Every row gives one point. The last column is the point's height on a tilted bowl or saddle (a function of degree 2), plus a little noise. Count its main directions that bend up, bend down and stay straight.
In the rows, zero is written as 128.

Points (10 x 3)
[[108 118 106]
 [ 80 130 141]
 [171  82  86]
 [171 155 134]
 [127  68  73]
 [138 158 135]
 [168  79  83]
 [104 115 105]
 [135  95  78]
 [ 89 111 115]]
Directions: 2 up, 0 down, 0 straight

Points (10 x 3)
[[121 167 138]
 [ 85  76 179]
 [105 163 148]
 [177 125 120]
 [165 148 121]
 [122 107 130]
 [117 130 130]
 [ 86 143 161]
 [ 82 140 165]
 [ 61 110 199]]
Directions: 2 up, 0 down, 0 straight

Points (15 x 4)
[[149  90 114 123]
 [110  86 179 107]
 [183 169 103 180]
 [120 131 128 126]
 [149 178 150 171]
 [183 187 152 193]
 [142 128 129 133]
 [107 140 145 129]
 [106 107  82 126]
 [142 128 104 137]
 [131 150  87 163]
 [159 173 178 184]
 [ 53 142 156 142]
 [154 167 131 164]
 [174  79 135 158]]
Directions: 2 up, 0 down, 1 straight

Points (15 x 4)
[[133  55  65 173]
 [144 164 123 103]
 [157  89 176  63]
 [ 98  48  94 184]
 [119 101 124 117]
 [135 166 133 119]
 [167  80 148  83]
 [125 156 144 134]
 [106  87 119 130]
 [ 81 135  83  89]
 [132 108 170 103]
 [ 95 103  95 127]
 [117 132 169 144]
 [119 161 135 127]
 [155  96 156  88]]
Directions: 2 up, 1 down, 0 straight

Points (25 x 5)
[[154 175 158 175  94]
 [187 107 100 163  59]
 [106 123 104 137 128]
 [160 170 135 121 131]
 [132 133 122 126 123]
 [126  78  91 160  70]
 [ 93 128 115 175 141]
 [107 156 137 121 141]
 [ 99 154 133 165 135]
 [121 117 154 158 126]
 [109  97 170  94 142]
 [108 209 160  88 147]
 [141 119  83  99  90]
 [136 140  96 192 101]
 [118 101 115 176 115]
 [132 134 183  63 141]
 [ 93 160  72 135 169]
 [164 122 116 133  98]
 [135 116 155 149 121]
 [117 191  90 102 195]
 [181 134 230 113 119]
 [141  90 174 107 136]
 [ 98 189  81 115 202]
 [104  97 139 148 137]
 [170  95 123 108  91]]
Directions: 2 up, 1 down, 1 straight

Points (24 x 5)
[[101 148 136 169 120]
 [147 223  82  74 199]
 [ 79 145 135 178 119]
 [118 136 133 102 143]
 [ 79 158  96 130 121]
 [186 142 159 173 166]
 [ 91 100  99 136 116]
 [144 153 153 106 163]
 [152 119 119 170 122]
 [121 158 168 134 149]
 [101 156 121 131 124]
 [161 118 104 147 132]
 [163 177 143 104 180]
 [106 119 129 125 125]
 [116 215 138 139 148]
 [169 158 174 106 196]
 [109  95  76  98 146]
 [120 128 129 127 128]
 [109 127 120 146 116]
 [116 147 183 139 156]
 [153  35 105 181  99]
 [135 117 138  75 172]
 [137 126 109  45 202]
 [ 73 124 154 160 126]]
Directions: 3 up, 0 down, 1 straight

Points (43 x 7)
[[148 134  34  58 136 118  97]
 [ 69  85 157 138 100 210 179]
 [114 101 145  59 160 154  65]
 [105 123  88 109  33  86 150]
 [104 160 139 159 145  42 162]
 [143 123  80 172  49 130 222]
 [105 103  83 156 105  98 148]
 [173 168 147 118 132 136 127]
 [136 118 124 135 135 157 134]
 [160 134 142 116  71 161 161]
 [125  95 132 123 154 117 114]
 [ 93 109  52 144 191 140  96]
 [143 121 177  93 148  73 118]
 [129 134 119 154 121 137 151]
 [104  64  97 157 150  97 119]
 [183 121 115  90 172 154 101]
 [129 101 123 121 150  93 120]
 [164 117 137 118  71 101 167]
 [132 145 134  68 130 124  88]
 [103 151 117 128 115  80 136]
 [134 155 186 140  69 116 166]
 [152  94  98 198 146 184 156]
 [140 134 155 102 139 128 111]
 [122 106 124 173 129  86 157]
 [143 118 153  94 193  95  97]
 [162 112 132  95 175 106  95]
 [101 190 138 187 137 110 142]
 [117 112 110 145 107  97 151]
 [ 26 130 140 163 142 131 153]
 [127 114 114 157  76 106 183]
 [144  95 176 140  86 175 175]
 [123 161 131 219 105 111 165]
 [156 105 128 136 139  57 156]
 [ 86  83 111 130 147 103 114]
 [149 128  79 162 153 106 143]
 [116 135 176 112 137 122 124]
 [105 166 110 174  85 113 162]
 [122 106 156 202 118 131 170]
 [110 120 160 129 120 121 141]
 [134 147 153 141  71 136 168]
 [126 144  63 133  76 138 165]
 [129 143 120  85  77 126 116]
 [106 155  76 138 100 146 149]]
Directions: 3 up, 3 down, 0 straight
